Every row gives one point. Each copy is the shape, with its points in the same order, turned, moved and blurred by noise. Some copies are also mirrored. Which?

Shape:
[[-13 -27]
 [-20 -10]
 [  0 -16]
 [ -3 -10]
 [  3 -24]
 [ 19  10]
 [ 45  29]
 [-24 -12]]
Copy 1 (8 x 2):
[[ -5 -29]
 [-17 -13]
 [ -1 -20]
 [  0 -13]
 [  7 -27]
 [ 17   8]
 [ 35  33]
 [-21 -22]]
Copy 1 is: only turned
Copy 2, 8 rows:
[[-27 -18]
 [-28   8]
 [-12 -10]
 [ -9 -10]
 [-13 -23]
 [ 15   1]
 [ 49  10]
 [-34  -2]]
Copy 2 is: only turned
Copy 3:
[[ 17  13]
 [ -1  14]
 [ 11  -3]
 [  5  -2]
 [ 20  -2]
 [ -7 -28]
 [-17 -60]
 [  1  19]]
Copy 3 is: mirrored

Shape, 7 rows:
[[-41 -27  22]
 [ 39   2 -17]
 [ 19  15  30]
 [ 28   1 -13]
 [-60   5 -20]
 [ -3  17  -6]
 [ 32 -40  14]]
Copy 1, 7 rows:
[[-23   7  21]
 [ 44 -34 -36]
 [ 52 -13  18]
 [ 36 -27 -25]
 [-19  43 -14]
 [ 29   6 -13]
 [ 12 -58   5]]
Copy 1 is: only turned
Copy 2:
[[-58 -21  -3]
 [ 35  -9 -19]
 [ -4  30 -16]
 [ 23  -6 -15]
 [-33 -32  44]
 [  5   1  14]
 [ -4 -12 -55]]
Copy 2 is: mirrored

Shape (9 x 3):
[[ 23 -21   8]
 [  2  19   6]
 [ -2 -23  11]
 [  3  11   1]
 [ 20  19  21]
 [ 10  -1  16]
 [-34 -41 -22]
 [-11 -12 -23]
 [-21   4 -16]]
Copy 1, 9 rows:
[[ 14  17  21]
 [ 10  15 -23]
 [ 20  -5  12]
 [  6  11 -15]
 [ 24  34 -16]
 [ 21  17  -3]
 [ -8 -47  16]
 [-14 -13  -1]
 [ -7 -15 -20]]
Copy 1 is: mirrored
Copy 2, 9 rows:
[[ 18 -32  -3]
 [-14   3  -2]
 [ 26  -9  12]
 [ -3   1  -7]
 [-25 -17   7]
 [  0 -15   9]
 [ 60  20  -9]
 [ 29  10 -19]
 [ 13  23 -12]]
Copy 2 is: mirrored
Copy 3:
[[ 24   1  16]
 [-12  13 -13]
 [ -3  -4  18]
 [ -2   8  -5]
 [  1  35   4]
 [  4  19   9]
 [-12 -59  11]
 [ -1 -30 -10]
 [-17 -16 -14]]
Copy 3 is: only turned

Shape (9 x 4):
[[ 14  16  30   9]
 [ 10 -33   6 -22]
 [-52  -8 -24  -6]
 [ 58  10   6 -15]
 [-44 -14   9 -20]
 [  7  34  -9  40]
 [ -4 -29 -34   8]
 [-20  42   3  -2]
 [ -9 -28 -16   5]]
Copy 1:
[[ 13  13  36  21]
 [ 29 -11  21 -34]
 [-40 -27  -8 -25]
 [ 60  15   7  14]
 [-28  -5  17 -39]
 [ -4 -14  10  52]
 [  9 -47  -4 -12]
 [-24  19   3  22]
 [  3 -36   9 -16]]
Copy 1 is: only turned
Copy 2, 9 rows:
[[ 18  -6  -4  26]
 [ -6  -6  21 -28]
 [-60   8 -27  -8]
 [ 58  12  -3 -13]
 [-43 -24 -11  -3]
 [  4  41 -25  35]
 [-25  35   6 -22]
 [ -2  -3 -47  25]
 [-26  17   2 -18]]
Copy 2 is: mirrored
Copy 3 (9 x 4):
[[ 26   6  17  14]
 [  5 -27  18 -36]
 [-55  14   9 -19]
 [ 52 -16 -18 -12]
 [-33  18  37 -31]
 [ -3   8 -15  40]
 [-32 -31 -13 -13]
 [ -3  42   1   7]
 [-26 -23   5 -11]]
Copy 3 is: only turned
Copy 4:
[[ -7  26  24   0]
 [ 14 -35  27   1]
 [-33 -48 -22  -2]
 [ 41  26  22 -17]
 [-33 -41  11  -8]
 [-14  36 -29  13]
 [ 20 -29 -18  17]
 [-35  11  -8 -31]
 [  1 -31  -3  19]]
Copy 4 is: only turned

Shape (10 x 4):
[[ -7   5   3 -32]
 [ 18   2 -26 -14]
 [-25  -8  -9  -8]
 [-28   0 -31  25]
 [-18 -28  10  27]
 [ 17  32 -17 -14]
 [-38 -15 -23  41]
 [ 22   8  22 -42]
 [ -1  17 -49  -8]
 [ 22  23  30  -3]]
Copy 1:
[[ 18 -20  13 -16]
 [ 34  -3 -14   3]
 [ -8 -25  -6  -4]
 [-20  -8 -41   1]
 [-28 -16   1  37]
 [ 30  18  -5 -15]
 [-44 -15 -39  18]
 [ 39  -3  41  -5]
 [ 25   0 -40 -17]
 [ 14  28  31   7]]
Copy 1 is: only turned
Copy 2:
[[-22  -4 -39 -15]
 [ 18   1 -45   3]
 [-13   9  -9 -12]
 [  2  21   4  24]
 [  4 -15  25  -4]
 [ -5  -9 -58  19]
 [ -2  20  28  21]
 [-11 -36 -58 -29]
 [ 12  28 -44  20]
 [-18 -50 -39   8]]
Copy 2 is: mirrored
Copy 3:
[[ -9   5 -10 -43]
 [ 22  13 -20 -20]
 [-21  -4 -25 -10]
 [-14  14 -30  25]
 [-15 -30  -6  18]
 [ 14  39  -1 -25]
 [-23  -4 -27  40]
 [  9   0  13 -60]
 [ 12  36 -36  -7]
 [  1   9  37 -28]]
Copy 3 is: only turned
Copy 4:
[[  8  12  13 -24]
 [ 17  26 -21 -32]
 [-21   6  -1 -23]
 [-41  31 -38 -14]
 [-25 -10 -31  10]
 [ 20  47  -8 -19]
 [-55  15 -42  -4]
 [ 40   5  19 -19]
 [ -6  49 -27 -40]
 [ 27  20   5  17]]
Copy 4 is: only turned

Shape, 11 rows:
[[  3  -8  -1  14 -12   9]
 [ 15  13  -4  -7  -7 -29]
 [-11  -1  11  -8  18  24]
 [ -7   9   7 -28 -18 -40]
 [ 13 -27   8   8  -7  18]
 [ -7  -7 -20   2   3  15]
 [ 18  -6   4  15  18  11]
 [ -8 -14   5  22   4   3]
 [-24  36  13 -11 -37 -37]
 [  2  12   7 -19 -12 -40]
 [ -2 -22   0   9  17  -3]]
Copy 1, 11 rows:
[[ 21   3  -8   7  -3   7]
 [  2  -9   0  13  -2 -38]
 [  4  22   0 -10  25  13]
 [-26 -22  -1   1 -10 -32]
 [ 31  -4 -19 -13   5  12]
 [  6  16 -23   9   7   4]
 [ 31   7   0   7  25  -2]
 [ 14  -6  -8  16  14  18]
 [-39 -15  18  21 -36 -24]
 [-15 -19   5   0  -5 -36]
 [ 14 -13 -16   8  25   3]]
Copy 1 is: only turned
Copy 2, 11 rows:
[[ -7  -6  13  27   2  14]
 [ 18 -17  -5  17  11 -20]
 [-38   8   9  -2  13   2]
 [ 12 -12 -20  19  -8 -43]
 [-14 -13  22   9  -9  20]
 [-21  -6  -7  23  16  22]
 [-12 -14  24   6  20  11]
 [-24 -16  22  25   2   4]
 [ 13  20  -8  49  -3 -51]
 [ 12 -15  -9  17   1 -41]
 [-25 -30  11  16   9   4]]
Copy 2 is: only turned
Copy 3 (11 x 6):
[[-18   1   6  11 -13   7]
 [  7  21   2  15  10 -22]
 [ -3 -18 -19 -18 -12   9]
 [-10  12  -6   8  10 -54]
 [-17 -17  17   3   0  17]
 [-16  -1 -20  11  -5  16]
 [ 13  -8   3   4  -6  21]
 [ -7 -14   0  17 -22   4]
 [-15  33  -6   5 -21 -60]
 [  2  13  -4  10   8 -48]
 [  3 -25  -6  17  -4   4]]
Copy 3 is: mirrored
Copy 4, 11 rows:
[[  4 -20   3   6  14  -9]
 [ 16  12   0 -12 -18  -5]
 [-26 -21  22 -13  16  11]
 [  1  32  20  -7 -24 -20]
 [  3 -32   8 -10  24 -20]
 [-15  -9 -10  -3  23   0]
 [  3 -37   0 -18   6   8]
 [-11 -30  -1   6   1  -9]
 [  7  35  30  30 -28  -5]
 [  7  22  14  -9 -27 -14]
 [-18 -27  -5 -14  -2 -12]]
Copy 4 is: mirrored

Shape:
[[-21 -17   8   2   9  25]
 [-33 -13 -28 -26   6   9]
 [ 21  35  33 -15 -26 -30]
 [ 25  15  -1 -18  -7 -19]
 [ 11  26   5 -34 -28   8]
 [-43 -14  23  -2  41  60]
 [-11 -29  -4   7  18  36]
 [ 34   9 -18 -31 -13 -14]
 [ -8  16 -31   9  -4  16]
 [ 22  21  25 -14 -17   7]
 [  1  13   6 -11  33  39]
 [-13   9  10   6  53  26]]
Copy 1 (12 x 6):
[[ -4 -21  -7 -14  17  21]
 [-49   1 -14  -5  13   3]
 [ 26   3   5 -31 -48 -38]
 [ 18  11  11  -6 -24 -26]
 [  0  25   2 -22 -42  -3]
 [ -3 -13 -20 -34  48  50]
 [ -3 -18  -4  -2  30  19]
 [ -4  31  11  15 -26 -21]
 [ -6 -11 -34  10 -16   2]
 [ 24   1   5 -21 -28  -5]
 [ 20  12 -17  -7  16  32]
 [ 28   0 -31 -20  41  18]]
Copy 1 is: mirrored
Copy 2:
[[ 11  -7  28   3  23  23]
 [ -3 -19  -8  -9  33  49]
 [-38  44   0 -32 -21  -9]
 [ -9  22 -20 -28 -10   4]
 [-16  26   3 -33 -20  35]
 [ 33   7  55  16  54  41]
 [ 33 -15  23  10  22  23]
 [  1  12 -32 -39 -18  17]
 [  1   4 -13  19  -3  40]
 [ -5  32  16 -24 -19  11]
 [ 33  31  16   1  21  35]
 [ 30  33  12  18  44  19]]
Copy 2 is: only turned
Copy 3, 12 rows:
[[-11 -33 -15 -13  15  -1]
 [-33 -13 -37 -13  -8 -18]
 [ 25   6  38  17 -39 -12]
 [ 25  10   0  -3 -31 -18]
 [  2  15   6  -6 -37  17]
 [-38 -52   3 -46  39   4]
 [ -2 -34 -30 -25  27   1]
 [ 27  19 -18  -9 -40 -12]
 [ -8  19 -23  -1  17  -2]
 [ 19  -1  23  -6 -23  11]
 [ -4  -9   2 -49  14   0]
 [ -7 -18   8 -46  35 -27]]
Copy 3 is: only turned

Shape, 12 rows:
[[  5  13 -11  32  -4  50]
 [-24  25 -16 -35 -12  32]
 [ 13  22  -1 -12   7 -10]
 [-32   9 -17 -16  34  10]
 [  8 -32  21  -8 -13  -5]
 [  1 -27   9 -20  36  52]
 [-16 -18  18  23  -7  21]
 [-12  22 -17 -22   5  52]
 [  2 -18  31  10 -12  -9]
 [ 20 -14  13  -6  -6  -9]
 [  1 -37  -2  21 -15  -1]
 [ 17  29 -35  -4  47   9]]
Copy 1:
[[ -9  30  -7  37  24  37]
 [  2  60   9 -18  12  -3]
 [ 20   7 -11   8   5 -18]
 [  8  18 -29 -28  37  -4]
 [-11 -27  20  -7  -3  13]
 [ 31  -1  13 -23  42  49]
 [-29  -4  16   9  30  21]
 [ 18  52   1 -10  25  20]
 [-21 -30  19   7  13   1]
 [  1 -22   3   6  -7   0]
 [-34 -22  -4  -3   1  26]
 [ 39  21 -52   7  16   6]]
Copy 1 is: only turned
Copy 2, 12 rows:
[[ -4  18 -15  31  29  39]
 [-48 -11 -19  30 -20  12]
 [ -5 -16  17  15  -5 -10]
 [-49 -21 -11  -2  20  -5]
 [ 14 -12  -2 -28 -22  23]
 [-31 -38  -3 -12  21  58]
 [ -4  22 -11 -20   7  32]
 [-44 -15 -13  37   4  32]
 [ 13   9  11 -28 -13  17]
 [ 17 -16   9 -10 -15  11]
 [ 24   2 -26 -24   1  18]
 [-16 -40   7  32  42 -11]]
Copy 2 is: mirrored

Shape:
[[-13 -16  -7   1  26  -9  -5  20]
 [ -7 -41   2  13   4  -5  -5 -45]
 [ 19   8  15  18 -29   7 -18  54]
 [ 11   3 -27 -16  21   3  10 -10]
 [  5 -25  25 -15 -20   0 -34 -20]
 [-47 -10 -33  -2   8   9  30  -4]
 [ 50 -12  28  -9 -31 -27 -19  -2]
 [ -8   8   2 -22  -3  24  -8  40]
 [-10   6 -13  20  12  24 -14  17]
 [  7  -1  35 -23  -2 -14   1  -7]
 [ 31   4  43   6 -28 -25 -32 -36]
 [ -9 -35 -14   2   2   3   1  -4]
 [  2  25 -17   3 -16 -17 -32  29]]
Copy 1 (13 x 8):
[[ -9 -21  -8  -6  22  16  10  26]
 [-10 -53  17   9  -3  35 -13 -23]
 [ 43  10 -29 -26 -18  -8  -7  26]
 [  6 -15  10  25  24   9  31   0]
 [ -1 -30  29  -1 -34   6 -21   2]
 [-24  -7 -10  14  12  60  39   2]
 [ 24 -30  20 -22 -25 -34  -7 -14]
 [ 17  20   1  -4  -6  10  15  44]
 [ 19  -2 -21  20   9  28  -1  25]
 [ -5  -2  29 -14  -3  -8  -4  -8]
 [  6 -21  19  -1 -31 -29 -40 -36]
 [ -1 -39   3  -2  -2  35  15   7]
 [  4   1 -34  12 -14 -23  11  22]]
Copy 1 is: mirrored
Copy 2:
[[ -5  -1  20   5  33  -3  11  11]
 [  6 -40  18   1   8 -19  16 -48]
 [ 23  44   5  18   0  24 -36   3]
 [ -8 -20 -14 -25  12 -10   9  15]
 [ 10 -11  40 -23  -4   4 -18 -41]
 [-52 -29  -5  23   9  -8  15   7]
 [ 42  27  18 -36 -20  13  -1 -33]
 [-15   5  19   0   7  18 -31  29]
 [ -1  -6  -1  18  24 -10 -29   9]
 [  8   5  38 -24 -19  -9   4  -2]
 [ 35  15  27 -33 -25 -28 -15 -52]
 [ -8 -22  10   9  14   9  13 -18]
 [-12  41  -5 -12  21  -1 -27  -8]]
Copy 2 is: mirrored
Copy 3, 13 rows:
[[  4 -27  15  13  18   8  17   9]
 [ 38 -24 -24  34  12 -25  16 -34]
 [ 27  28   9   9 -20  18   0  46]
 [-10 -13 -31 -12  25  -2  16  -1]
 [ 50   1  -6  24   4 -21 -26  -6]
 [-27 -32  -7  11 -14  13  18 -33]
 [ 54  22 -13   1   0 -45  -9  31]
 [  3  -1   9 -14   2  34 -20  15]
 [  4  -1 -12  23   7  37  12   5]
 [ 27  10  10  -8  15 -26  -6  -6]
 [ 48  42  -8  33  15 -48 -13   4]
 [ 19 -32 -13  16  -7   3  11  -8]
 [-15  14  -7  26   2   0 -15  42]]
Copy 3 is: only turned

Shape (14 x 8):
[[ -7 -37  27  12  -1  27 -10  21]
 [-15  16 -23   1 -22 -10  25 -18]
 [  0  21  -7  -6 -10  -6  43 -14]
 [ 15 -16  15  -5 -24  32 -12  18]
 [-12  33  20 -18  10   1  -6  17]
 [-31  16 -30   2 -56  -1  20 -20]
 [  7  16   1 -23 -12 -20  43  31]
 [-10 -17 -21 -14 -21  33   8  -5]
 [-16  31  -7  -6  29  -2 -12  38]
 [-29  17 -13 -30  11 -25 -13  -3]
 [ 20 -15  27  -8  11  15 -22  26]
 [  5  24  -6 -11  20 -23   2  26]
 [ 15  18   7  -6  28   0 -21  28]
 [ 21   7  18   1  12 -12 -17  39]]
Copy 1, 14 rows:
[[-23 -17  22 -33  -6  18 -23  21]
 [ -3   1 -27  16 -15 -32   3 -12]
 [ -1  17 -21  32 -28 -15   4  -2]
 [-11   1  25 -32 -24  16 -14 -14]
 [  0  47  -6  -9   9  -2 -20   5]
 [-12  -5 -23  -2 -24 -60   7 -29]
 [ 28  31 -20  -1 -39  -5  13  18]
 [-29 -11 -20 -20 -24   2  -1 -23]
 [ 20  35 -32 -19  10   6 -42   9]
 [  7  23 -38 -12  31 -11   6  -4]
 [  5  11  21 -26   2  37 -18   5]
 [ 34  29 -25  -3   3   9 -17   5]
 [ 21  29  -6 -15  11  29 -33   1]
 [ 36  19  10 -20   4  23 -26  10]]
Copy 1 is: only turned
Copy 2 (14 x 8):
[[ -3 -18  53 -10 -23 -13  -4 -19]
 [-14  -1 -23 -13  -5  -3  38  18]
 [-26  19  -5 -22  13  -2  38  17]
 [  8 -26  40 -25  -4   3  -9   7]
 [  3  35   4 -23 -14  10 -13   0]
 [-11 -20 -27 -30 -27  -5  44  41]
 [ 12  37  20 -12  13   6  42  28]
 [  1 -33   8 -34  -9   8  28  -3]
 [  9  32   1   8 -19  35  -5 -10]
 [ 24  21 -31 -13 -16  -1   9 -14]
 [ 16  -1  41  -9   4   1 -25 -17]
 [ 13  35   0  11   5  14   8   0]
 [ 11  20  15   7   6  24 -23 -16]
 [ 16  18  31  14   6   5 -21   2]]
Copy 2 is: mirrored
Copy 3, 14 rows:
[[ -8 -34  -8  -2   9 -13 -35  33]
 [  5  28   6  -1 -20  20  -3 -25]
 [  2  34  31  -6 -15   8 -11 -17]
 [ 17  -2 -12  -4  -3  -8 -33  42]
 [  1  32  -7  -1  11 -43 -25  -7]
 [  7  29 -16   5 -42  37 -18 -28]
 [ -3  34  17 -51 -13 -13 -17  -8]
 [ -5  18  -8   5  -2  32 -21  23]
 [  3  24 -20 -20  39 -32 -11 -20]
 [-26  37 -20   5   4 -23  12 -17]
 [  7  -7  -6  -9  18 -40 -18  39]
 [  6  27  -1 -27  20 -30   6 -14]
 [ 15  11  -6 -11  36 -44   1   8]
 [ 19  -2  -6 -29  16 -48  -7  10]]
Copy 3 is: mirrored
Copy 4:
[[-24   5  -5  38 -18  19  30   7]
 [ 27  -3 -29 -13   7 -18  -9 -11]
 [ 16   0 -19 -27   6  -7  -1 -34]
 [  5   1   1  24 -42  27  14   4]
 [-14  30  20  -1 -17  -9 -14 -15]
 [ 44   7 -56  -3  -9 -21 -16   2]
 [  8  13   1 -46 -16 -10  25 -12]
 [ 18  10 -30   9  -8  33  -2   8]
 [ -2  50  33   2   9 -12  -3   6]
 [-10  19   1 -12  10 -18 -34  18]
 [-24   3  31  23 -29  20  14   8]
 [ -2  17  33 -18   4 -14   0   0]
 [ -9  23  48   9  -6   0  -1  -4]
 [-11  12  41   8 -20 -10  18   4]]
Copy 4 is: only turned

Shape:
[[ 22  17  43  32  19 -26  20  24  -4]
 [ -1   1  30  37   5 -26  23  25   0]
 [ 22  13  15   8   5 -14 -11 -30 -26]
 [  2 -41   5 -42   2   7 -21   4 -19]
 [ 10  -6   3  18  22   8   3 -27   3]
 [ 37   2  12  37 -12 -30  26  26  -6]
 [ 20   7   7  11  15  14  22 -17 -28]
 [ -9 -16   9 -41 -10  -5   9 -18   2]
 [ -6   4  -6 -40   2  17 -11   2  -5]
 [ 18   7  32  22  -9  19   2 -10   2]
 [ -4  -8 -14 -17  -6  -9 -21   4  -8]
 [ 20 -21  -9 -53   6 -11 -18   7  12]]
Copy 1:
[[-33   1  21  41  10  -3  -8 -40 -15]
 [-32 -12  26  21  -4  -1  -9 -26 -13]
 [ 16   2 -19  41  11   5   9   0 -22]
 [  1  12 -16  10  23  -4 -43  44  18]
 [-14   6 -22   2  15  -5  17   2 -18]
 [ -6  -1  47  17   8  10   3 -31 -10]
 [  4  19  -1  23   8 -26  17  -1 -12]
 [ 11 -22 -26   1  25 -25 -29  17  16]
 [  4  16 -31   9  -2 -22 -26  19  30]
 [  1  16  -5   5   1 -12 -12 -23 -34]
 [  4  -3 -20   8   0  14 -22  22  24]
 [  8   9 -24  -2  47   6 -32  11  44]]
Copy 1 is: only turned
Copy 2, 12 rows:
[[ 22  11  50   9  -6 -30  23  28 -17]
 [ -4   8  50  14  -6 -13  17  24  -5]
 [ 22 -26   8  15   1 -40  11 -18   0]
 [-26  -2 -18 -29  36 -14  29 -34  -1]
 [ 20  -2   6  13  16 -16   8  -6  33]
 [ -1  -3  44  16  20 -33  -5  36 -22]
 [ 31 -27  15  10  26  -9  18   1   8]
 [-23 -14 -36  -7   8 -11  28  -4   7]
 [  2  -2 -32 -20  14   7  12 -17  -7]
 [ 20 -16  19 -17   3 -26  -1  13  18]
 [-15  -1 -13  -2  12  -9  -3 -21 -11]
 [-17  24 -42 -13  30 -27  17 -12 -16]]
Copy 2 is: only turned
Copy 3:
[[  5  46 -17 -40   9  12 -38  -4   8]
 [ 14  29   1 -31  17   1 -32   1  14]
 [ -8  22 -40   9  -6  24   4  13 -21]
 [ 19 -22  13  -2 -41  22  26  -7 -18]
 [  1   3 -28  15   3   9 -12 -25   2]
 [ 19  37 -29 -39  10  -5 -12  25  23]
 [ 18  33 -28  19 -14  26   1 -12  10]
 [ -9  -2  17   8 -25   1  42 -24  -7]
 [-13 -12   8  12 -39  18  18  -6   9]
 [ -2  32 -25  11 -23 -13 -16   7   0]
 [ -1 -21   3   4 -11  18  14  12  -3]
 [ -9 -35  -6 -27 -43  15  34  -3   2]]
Copy 3 is: only turned
Copy 4:
[[ -8  -8  13 -27   4 -50  48   7  23]
 [ -5  -2 -11  -7   2 -40  40   5  27]
 [ -7  -1  43  -1  12 -23  10 -23 -13]
 [  7 -16  16  21 -15   0 -52   3  16]
 [-16  -9  26  19  10   4  25   4 -11]
 [  7  11   0  -7 -12 -60  36  13  -5]
 [-13 -25  20  -3  12 -17  14   3 -30]
 [ 34 -17   9  11   2  13 -19 -18   8]
 [  5  -4  13 -10  -1  21 -32  -2  -1]
 [-14 -10  25  -7 -29  -6  32 -17  -3]
 [  0  17   7   7   4  -2 -28  -6   5]
 [ 33  13  28   8  -6  10 -40  21  14]]
Copy 4 is: only turned

Shape (12 x 9):
[[ 18  -5  35  -1   0  36  -8 -44 -15]
 [  9   6   1  -5 -18  30   3  -2 -15]
 [  9   5 -20  23  22  40   5 -16  -7]
 [ 14  38   4 -29  -7  25  10   8  12]
 [ 38   6   2 -12 -23  16  11  -9 -18]
 [ 15   0   1 -34  12  28   0   5 -15]
 [-19 -21  -4  21   9  15   2  -7  -6]
 [ 19  14  16 -13  -3  13  -6  30   1]
 [-15 -37  -7  -2   3   7  -1  -8  17]
 [-25 -27 -21  -3  -8   0 -36  -1   5]
 [-20  -3 -19  10  21  -3   2 -17 -19]
 [ -8 -33 -18 -23   6 -37 -41  13  27]]
Copy 1:
[[ 21   1   5  -9  27  -2  31  -9  59]
 [ 21   8  19  -6   3  -1  20  23  18]
 [  1 -15 -10  15   6  24  37  15  16]
 [ 11   3  24  13  -5 -41  26  15   1]
 [ 30   8  19 -23  24 -12  31  17   4]
 [ 13  11  37  15  15  -1  23  -5   6]
 [  1  -1  -9   1  -2  29  -5   2  21]
 [ 35  23  13  18   0 -20  12   4  -3]
 [ 10 -15   5  -8  -8  20 -15 -21   9]
 [ 10  10  11 -18 -39  32  -3 -22   7]
 [-25  13  -8  -6   2  26   9  -4   7]
 [ 17  17   8 -16 -35  14 -10 -60 -25]]
Copy 1 is: mirrored
Copy 2 (12 x 9):
[[ 20  55  13 -36   6 -15 -24  10  -6]
 [ 16  24   4  -7 -22   3  10   1 -12]
 [ 18  32 -14  16   1  -1  -3  31  18]
 [ 47   7 -18  -7 -17   1  -1 -22 -18]
 [ 22  36  10  -7 -19 -15  17 -21  -3]
 [ 30  11  -3 -17   8  -6  24   3 -16]
 [-16  10   5  -7  10  11  -6  26  11]
 [ 33   3  14   9   2   2   5 -18 -29]
 [ -1 -17  20 -23   5  -1  -6  15  24]
 [-15 -27  18 -14 -13 -19  -1  35  -2]
 [-23   8 -22   0   5  -5   1  18  10]
 [ -7 -58  26 -14   9 -43   2   3  -4]]
Copy 2 is: mirrored
Copy 3:
[[-35  -3  -1 -26  -9 -16  -7  24  42]
 [ -7 -18   4  -7   7  -3   1  31   1]
 [-15  -1 -33  13  -8 -27  -6  14  -3]
 [  4   8  21   4  18 -19  29  49   2]
 [-29 -11  23 -17   9  -8   3  29 -13]
 [ -5  -9  -9 -26  25 -20  23  29   1]
 [ 17 -12 -16  -5  -8 -15 -10 -10  11]
 [ -3 -11  17   3  27  -5  37  15   7]
 [ 24 -15  -6 -26 -23 -19  14 -10   6]
 [ 31  -7 -20 -24 -22  21  20  -8   2]
 [ 17  19 -20 -14   2 -12 -16 -10  -5]
 [ 35   9   0 -39 -15  13  57 -32  -9]]
Copy 3 is: only turned
